Each row of a before or after table is a point. The points were changed in one or more steps. Then noise was added and the rows were shuffled. The steps act on columns, c1 being the first. Name the steps. A step turns or swaps two columns, mirrors them in a line or flattens them onto one, adds a multiple of one to another, or multiplies or shifts one. Angles are multiples of 10 degrees, from the lower column toward the higher: turns from -170 to 170, lines from 10 to 170 but not 90. Use the fewest steps. Two steps may share a column if one is a turn and the other turns, adds or multiplies; they go together, in the order done. Otherwise the lowest column goes first.

Before, 8 rows:
[[-49   7   9]
 [-26  30 -19]
 [-19  26 -20]
 [-18   4 -26]
 [-50   0  -3]
 [ 40  25  38]
 [-46  16  54]
 [-33  -1  79]]
After (8 x 3):
[[-53  13  -4]
 [ -2   5 -72]
 [ 32  11  -4]
 [ 34   4 -38]
 [ 30  11   4]
 [-22   0 -81]
 [ 42   0 -28]
 [ 33   1   5]]
Steps: turn c1 and c3 by 140 degrees; multiply c2 by 0.4

Before (11 x 4):
[[  1   6 -35 -31]
 [ -7  -4 -42 -24]
 [-55   4  42  62]
 [-14  42 -50 -28]
 [-39   0   2  41]
 [-46   0  28   5]
 [-11  16 -13 -55]
 [-32  26  20  40]
 [-58   5 -21  -9]
 [-56  -8   7  25]
 [ 36  20 -55 -18]]
After (11 x 4):
[[-47  67 -26  11]
 [ 39  35 -19 -23]
 [ 43  83 -26 -31]
 [ -9  45 -43 -44]
 [-39  39 -43   7]
 [ 66  60  -5  10]
 [ 26  55  12 -49]
 [-44  32 -40 -17]
 [ 41  46  -7 -23]
 [-48  41 -12 -26]
 [-84  44 -36  12]]
Steps: turn c1 and c4 by 40 degrees; turn c1 and c3 by 50 degrees; shift c2 by 40

Before, 11 rows:
[[ -8 -24 -14  -7 -14  17  22   7]
 [ -9  16 -16  -8 -30 -35 -24 -28]
 [  7  26  -3  15   0   9  -5  15]
 [  5 -15  -5  -8   9   8  16   6]
 [  8 -23 -38 -15 -60 -29 -22 -12]
 [  6  -2 -22  17 -45 -24 -20 -25]
 [  9 -30 -10 -14   5  38  -1 -10]
 [-17   9  18  38  15  -5  -6  16]
 [ 34 -15  25 -28 -15  15   5 -18]
 [-33  21  21  23  -2   6 -20  25]
 [ -3 -18 -12  -3 -17  30  25 -10]]
After, 11 rows:
[[  3 -23 -59 -37 -60 -40 -22  13]
 [ -7 -16 -30 -10 -17  19  23   8]
 [  3 -29 -40 -33   3  30  -2  15]
 [-22  20  41  56  -1  -4 -20 -32]
 [ 11  25  22  40   0  -2   1 -14]
 [-12   8  27  97  16 -16  -4 -22]
 [  6 -16 -20 -19   9  -2  16  -2]
 [-16  15   1 -21 -33 -44 -23  23]
 [ -3  -3 -24  46 -46 -34 -19  28]
 [ 26 -16   9 -71 -13   5   5  29]
 [ -5 -23 -38 -19 -15   9  21 -10]]
Steps: mirror c1 and c8 in the line at 10 degrees; add 1 times c2 to c3; multiply c4 by 2.5; shift c6 by -10

Before, 14 rows:
[[ 43 -34  22   0   0  16  12 -22 -10]
 [ -3 -21  36  11  13 -10   4 -49   0]
 [ 26  47 -87  13  64  -1  30   3  49]
 [  1  -9  15  29 -32  19  16   2  20]
 [  8  80 -77  56  32 -19  66  30  12]
 [-11 -31 -24  29  -7  -9  16  22 -40]
 [ -6 -26  28 -33 -20  34 -17 -14  -9]
 [ 51   4  22  -6 -10 -28   1 -33   4]
 [-40 -46  20 -20 -22 -17  19  95 -12]
 [-13  -7 -29   6 -14 -11 -30   6  28]
 [ 28   6 -60  51  19 -17  83   7  34]
 [  5 -38  29   6  -4 -12 -16 -39  15]
 [-26  -1   2  -5   7  -4  24 -13  14]
 [ 13  -6  25  27  31  10 -21   3  19]]
After:
[[ 42 -17  -3  54 -60  82 -17  27  11]
 [ 44  17  -2  -4  14 -31  -5 -21 -11]
 [ 58   1   5  16 -42  44  31   1  49]
 [ -1 -11   1  31 -14 -26 -14  24 -42]
 [ -2  19   4  28   8  -8 -35   0  22]
 [-28  -7  -2   5  23 -11  10   5  30]
 [-13  -7   1  -3 -36  -6 -15  -8  13]
 [  4 -14   0   9 -14 -16   6 -46  -2]
 [-35 -18   4 -19 -20 -47 -35  96  -9]
 [ 15   9   4  27   2  -6  33   3  18]
 [ 63 -17   0  54 -55   8 -40   8  35]
 [ -5  -9   0   5  10 -41   7 -41  16]
 [ 41 -29   1  -6  32   2  -9 -33   1]
 [-19  30  -2 -35  20 -25  -6 -11  -8]]
Steps: turn c5 and c7 by 130 degrees; turn c1 and c5 by 30 degrees; swap c2 and c6; multiply c3 by 0

Before (14 x 12):
[[  1  12  -3   0  17  -9 -35  -4  -5  -2  24   7]
 [-20 -27  26  -2  20 -11  10  -8  16  -7 -36  31]
 [-15   8  21 -23   5   9   1 -20 -24  -3 -20 -22]
 [-11 -13   6  -7  25 -25  18 -21  21  14 -15   3]
 [  4   6   7 -15 -17  -2 -15  -4   6 -20  20 -17]
 [  4 -34  11  -5  31  14  14  -7  16   7 -34   2]
 [ 17   9 -12 -27  -2 -28 -25   8  -7 -11   9   1]
 [ 12  42 -18  -7  11 -10 -16   1   8 -41  21  -7]
 [ 11 -17  46  -2  14   0  22 -30 -15  -5 -15 -11]
 [ 18  16 -15   4   3 -16 -10  -4 -12 -22  -3  -1]
 [  4  19   6  11   6 -16  -3  22   8  -1  -5  -6]
 [  8   4  28 -17   8  16  33 -14  -5   8 -15  15]
 [  7  14  -7 -16  32 -28 -15  28   5 -27  20   0]
 [ -9  -3 -23   3  13 -17   5  17  -6 -18  20   6]]
After, 14 rows:
[[ 11  -8  -2  -5  93  15 -48 -15  18  35 -34   0]
 [ 29  13  -3 -19  26  18 -24 -29  -5  -1 -14  16]
 [  3  13  13  -8  74 -26 -42 -40  22  18 -17   4]
 [ 20  -1  19 -22  16   8 -59 -41 -26  -7 -20 -21]
 [ 22 -25  23  -1  60  -9 -50 -17  15  23 -35  31]
 [-17 -40 -16  -6  31  -9 -73   1  10 -53  24  -7]
 [-25 -28   5   4  37 -17 -54  35  -5  -4  21   6]
 [  8 -28  -5 -14 -51  -2 -77  -7   5 -13  21 -17]
 [  5   9  -3  12  17 -17 -62  44   7 -19  -6  -5]
 [-10 -12 -21 -27  -6 -30 -86  15  -7 -12  10  -2]
 [ -5 -31  -7 -15  96 -30 -76  56   4 -24  20   1]
 [-11 -26 -21   6   7 -18 -72  -9 -13 -20  -1  -1]
 [ -1   3  -1   0  52 -10 -95  -9  -5 -13  22   7]
 [ 48 -17  -4  -3  41   1 -38 -60 -16  14 -16 -10]]
Steps: turn c1 and c3 by -80 degrees; turn c2 and c10 by -70 degrees; multiply c2 by 1.6; multiply c5 by 3; shift c7 by -60; multiply c8 by 2

Before:
[[ 20  18 -20 -13 -21  15  17  20  -9 -19 -30  -7 -29 -11]
 [-19  18 -24  23 -18   8  39   5  -5 -10  -5  -2  20  -2]
 [-28  28  -2  12   6 -27  25 -14  -5  15  -3  -1  -8   9]
 [ -8  -4 -19   9 -37 -37  11 -10 -17 -25  -1  18  22 -16]
 [ -1  32 -53  23   9 -14  -6  48 -41 -27 -19  31 -20 -24]
 [-17 -26  -3  -7  14   1  25  15 -19  13 -12  39  22  -9]
 [  3   1 -32 -18  -6   5  52  25 -21 -35   1 -19 -36  25]
 [ 19  -1 -17  -4  18  10  10  36   6  -5 -33 -16  16  20]
 [ 10  18   2   2  14   7   1  11 -22  -1   6  42   5 -15]
 [-43   4  -3 -23 -39 -32  -2  -6 -28 -25   4  41  24  -6]]
After, 10 rows:
[[  9  19   4   3  12  -7   2  22 -25   4   3  38   1 -14]
 [-17 -23 -11  -9  24   0  18  28 -23  -2 -14  35 -15  -6]
 [-46   2   5 -18 -28  33  -8 -12 -33  -9  28  46 -37  -5]
 [-21  26 -21  23 -11  -7  39  10  -8 -10  11  -5 -24  -7]
 [ -5  -2 -12   6 -30  35  10 -19 -16  -8  27  18 -30 -16]
 [  4   1 -16 -18 -17  -5  51  48 -21 -15  42 -20  31  26]
 [-32  32  -6  13   3  27  23 -25  -5   1 -16   4  10   6]
 [ 21  18 -23 -11 -28 -14  18  38 -14 -38  10  -9  21 -11]
 [ -3  33 -48  26   5  12  -6  98 -41 -33  29  32  25 -26]
 [ 17  -4 -20  -6  21 -10  10  74   6 -31  -8 -13 -10  22]]
Steps: turn c10 and c11 by -60 degrees; turn c3 and c11 by -20 degrees; mirror c5 and c13 in the line at 10 degrees; multiply c6 by -1; multiply c8 by 2

Before:
[[-29   7  -7   4  31  -4   5  -4 -19  21  19 -26 -28 -16  -4 -21  20 -35
   -4 -21]
 [ 12  24 -22  13  -6   8   3  38  12  18  15   9  -7 -15  41  13 -11 -22
   -7  23]
 [-34   4 -34  10  20 -29 -15 -13  -5  17  14   2 -18 -32  -4  37  -2  24
    8  18]
 [-39  23   3   9  14 -14 -22  -2  -2  -5 -33   6  -4  -2  38   1  11 -34
  -17   9]
 [  3   1   9  24  30  12   6  31 -29 -14  24 -17 -25  17  -8   7 -10   2
   23  21]
 [-32  33  22  -3 -17 -35  33  -7   1 -26 -12 -33  25  24  21 -14 -15 -26
   25  11]
 [-38 -19 -11  20  41   1 -17   6 -31  -4  -5 -29 -11 -15  22  39   6 -10
    8 -22]
 [ 23  -4   5 -18  35 -16   2  32  16 -26  12 -22  14  17  17 -17  33  -9
    1  20]
 [ -1 -27  -4  41  27   9   4 -13  11 -23  -8   4 -20  21  36  -7  22   2
  -16  16]]
After, 9 rows:
[[  1 -28   8  10  16 -13 -22 -29  -2  -5  13  39  -1  -6  37   0 -11 -34
  -16 -30]
 [  4 -79   3  40  25  11   4  -4  12 -24  14   4   8  64  36  -6 -28   3
  -16 -25]
 [-30 -43  -5   5  32  -3   4  18 -19  22  -2  24  14 -46  -4 -22 -31 -34
   -7 -62]
 [ 10 -26 -19  14  -7   8   2  -1  11  18 -42 -11  13 -46  39  14   7 -22
  -13 -18]
 [-16 -49   2  25  31  12   7  12 -29 -14 -37  -5  27  49  -9   6  -3   1
   23 -17]
 [-20 -54   5 -18  35 -15   2   0  14 -24 -36 -27 -28  50  18 -16 -21 -11
    3 -19]
 [-35 -67 -13  19  40   1 -19  -6 -30  -4  -4  33   8 -44  20  39  -9 -10
    4 -62]
 [-38 -17  13  -3 -19 -36  33  -9  -1 -24  12  26 -14  72  22 -15  26 -27
   32 -29]
 [ -4 -45 -33   9  21 -30 -12  18  -5  18   8  34  17 -97  -4  37  -7  24
   -3 -22]]
Steps: turn c1 and c12 by -80 degrees; shift c2 by -50; turn c3 and c19 by 20 degrees; turn c8 and c11 by -110 degrees; turn c13 and c17 by 150 degrees; multiply c14 by 3; shift c20 by -40

Before:
[[ -1 -24 -63   3   0 -35 -17   8  -5 -23  29  31 -12  -5  -8   8  -4 -23
   -4  -5  47   7  -2 -12]
 [  4 -28 -23  29  10 -38   5  46  24  12   6  -9 -24 -14 -11  37 -36 -25
   -5 -29  -8 -32  24  -6]
 [-45  32   2 -27  -9  17  -4 -24  44 -56  20 -30  -3  19  -5   9 -10  30
  -24   9  18  16  16   5]
 [-27  17  39 -45 -41  33 -24  21  32  -9 -28 -37   4  47  21  11 -12   9
  -12   8   1  30  27  20]
 [ 15   0  -3  26 -22 -23  25  34  16  -6  -2 -18 -11 -44  18  26 -32 -31
   38  -3 -13 -40  17   2]
 [  3  33  -1 -15   9 -14 -23  31   9  13 -62   7  19  16  11  12 -31 -21
  -33  32  19  21  -5  32]
 [-23  27  10 -32  -9   9 -44  20  18   3 -18 -11   7  18   2  -7  -1  12
  -30  25 -44  -5  24  -2]
 [-16  -1 -37  -6  21 -49  17  -5 -18 -26  46  15  -5  29 -44 -13 -15 -25
    8   4  46  22 -25  -6]
 [  5   2 -18  41  -3 -38   1  -8 -10  -2   1 -17 -43 -13  23  17 -19 -23
    3 -36   8  10  25  -8]
 [-27  20  -6 -23 -17  -8  -8 -33  30 -35  13  11  22  23 -35 -11  -6  16
    6 -30  29  15   2   6]
 [-15 -13 -22  11   3 -35   4  -5   0 -43  37  35 -33  -2 -32  11  -5 -13
    5 -19  22   3 -42  16]]
After (11 x 24):
[[  4  31   3 -14   9 -10  -8   6   9  13 -63   4 -31 -97 -15  10 -31  19
    7  33  28   5  -4 -16]
 [-16 -27  14  28  10  17   2  32  25  14   4  18  41  21 -36  40 -34  21
   16 -28 -12 -10  25  -7]
 [-42   1   4  -8  20  55  37  -1 -19 -27  48  -3 -11   7 -41 -14 -17  31
   -2   4  31  19 -24  33]
 [  6   0  11  27 -21 -12  14  41  14  -5  -3  32  35   9 -26  30 -30  18
   23  -2 -25 -22  18 -45]
 [-29 -11  -2  12   1  37  14  -2   0 -43  40 -26  23 -43 -32   9  -7  27
    0 -19  14  23 -44 -17]
 [-14   4  15  41  -3 -17   1  -4 -13  -5   1  26  23  25 -40  17 -17  13
   -5 -36   5  37  25  -5]
 [-52 -24  30   1  -1  15  12   3  -4 -21  29 -14   4  38 -34   9  -3  36
    2  -5  50  16  -4   9]
 [ -2  25 -27 -35 -11  -1 -62   2  20   3 -16   2  -3   1   7  -8   0 -15
    2  26 -18  -8  25  16]
 [ 20  18 -43 -42 -42 -26 -20  10  31 -12 -27  26 -23 -74  33  14 -14 -27
    8   7  13  20  25  25]
 [-18  20 -24 -26 -16  36   7 -21  30 -33  11 -15 -26 -25   0 -11  -5  -8
  -13 -30  30  -3   5  19]
 [-22  33 -40 -21 -10   2   6 -28  43 -58  19  10 -11 -17  19  10 -11 -42
  -18   8  20  14  15  13]]
Steps: mirror c1 and c3 in the line at 30 degrees; turn c6 and c15 by 100 degrees; turn c7 and c21 by -30 degrees; flatten c8 and c19 onto the line at 30 degrees; turn c12 and c18 by 150 degrees; mirror c13 and c22 in the line at 110 degrees; multiply c24 by 3; turn c14 and c24 by 110 degrees
